Each row is a point. The last column is the point's height on a tilted bowl or saddle (a function of degree 2), plus a little noise. Along how many of its main directions does it bend up, bend down or stay straight?
(in the rows, 128 means zero)

Points, 17 rows:
[[160 130  88 164]
 [146 135 139 132]
 [124 128 109 142]
 [107 146  80 176]
 [131  57 154 130]
 [135 135 172 150]
 [164 142  72 181]
 [152 117 115 141]
 [168  98 151 143]
 [ 98 140 133 151]
 [116  76 136 132]
 [146 115 174 145]
 [ 93  46 118 155]
 [ 93 133  74 196]
 [125  99 109 147]
 [127 132 115 138]
 [110 148  99 155]]
Directions: 2 up, 0 down, 1 straight

Points:
[[ 60 106 122 120 104]
 [ 84 124 115  98 121]
 [106  59 109 132 175]
 [ 88 103 114 165 122]
 [114 126 129 172 120]
 [126 148 102 106 148]
 [129  98 154 167 140]
 [149 151 121 181 119]
 [145 157 140 161 132]
 [166  72 147 147 169]
 [170 122 122 130 136]
 [110 158 124 104 156]
 [144 142 114 115 146]
 [124 145 118 133 145]
 [140 143 127 172 123]
 [108 164 128  90 162]
 [ 91 113 204 110 195]
 [125 109 131 176 127]
 [132 104 103 137 150]
 [133 144 177  62 185]
 [135 118 113 150 142]
 [ 72 126 151  91 134]
 [ 86 172 112  83 155]
 [148 174 208 135 194]
 [117 105 145 105 149]]
Directions: 2 up, 2 down, 0 straight

Points (24 x 5):
[[137  98  45 177 108]
 [137 181 123 147 134]
 [162 119 114 115 106]
 [171 147 105 133  98]
 [ 92 109 129 104 110]
 [143 164 116 107 122]
 [148 113 108 134 121]
 [133  67 144 126 150]
 [104 119 159 134 132]
 [180  65 134 150 147]
 [147 103 112  43  15]
 [136  97 126  72  82]
 [129 116 124 163 123]
 [125 105  98 139 125]
 [ 92 106 108 133 116]
 [130 176 107  84 119]
 [149 146 100 147 117]
 [121 128 159  76 110]
 [ 64 122 139 109  96]
 [117 124 179  97 133]
 [ 98 110 129 180 101]
 [147 109 184 104 141]
 [138  94 147 110 133]
 [121 123 131  92 112]]
Directions: 1 up, 2 down, 1 straight

Points:
[[110 105 153  92 143]
 [150 175 125 153 132]
 [109 133 128 143 128]
 [ 77 111  82 143 164]
 [139 135 165  93 131]
 [112  82 107 116 160]
 [130 116 145 209 136]
 [128 148 121 126 126]
 [ 31 101  99 142 224]
 [154 117  88 150 154]
 [153 129 141 124 127]
 [170 113 145 117 120]
 [118 129 117 136 130]
 [119 141 113 161 121]
 [130 144  78 147 128]
 [119  88 119 182 162]
 [127 124 194 118 138]
 [106 133  84 154 129]
 [ 84 100 108  97 178]
 [119 180 114 141 115]
 [ 93  80 152  76 169]]
Directions: 2 up, 1 down, 1 straight

Points, 40 rows:
[[103  59  95 115 157  69 197]
 [169 108 147  96 157 187  96]
 [104 135 109  91 155 125  87]
 [121 133 138 147 153 124 144]
 [116 135 157 136 144 144 136]
 [ 89  92 116 152 121 183  83]
 [138 149  99 155 141 120 127]
 [ 76 118 153 126 143 155  84]
 [128 165 142 104  96 120 108]
 [127  88 135  81 120  71  99]
 [ 94 119  84 128  97 171 119]
 [125 136 103 113 107 139 129]
 [116 129 152  86 148 154  96]
 [154 119 132 185 173 132  91]
 [138 107 167 101 131 130 112]
 [160  94  97 100 132 136 147]
 [ 94 115 101 129 127 139 128]
 [118  78 140 163 128 112 140]
 [135 174 151  98  95 134 111]
 [152 120 115  86  94 178 110]
 [151  92 126 127  97 114 158]
 [ 99 138 146 127 140 146 123]
 [112 145  64 138 111  95 154]
 [110 156 106 105 146 147  90]
 [113 128 131 133 131  86 141]
 [180 102 128 126  82  92 144]
 [111  56  42 154 165 128 195]
 [ 48 159 170 141 152 148 120]
 [ 90 117  62 107 136 147  92]
 [ 74 175 139 153 122 191 107]
 [ 96 128 111 118 175  83 122]
 [156 161 160 177 171 166 121]
 [142 121 102  94 166 144  86]
 [139 129 151 103 132 139 125]
 [ 89  98 106 109 172 125 102]
 [127 114 121  88  68 126  98]
 [162 178 189  86 168 137 190]
 [156 125 153 158 160  93 135]
 [134  98 109 124 117 162 137]
 [126 190 142 177 150  92 163]]
Directions: 1 up, 3 down, 2 straight
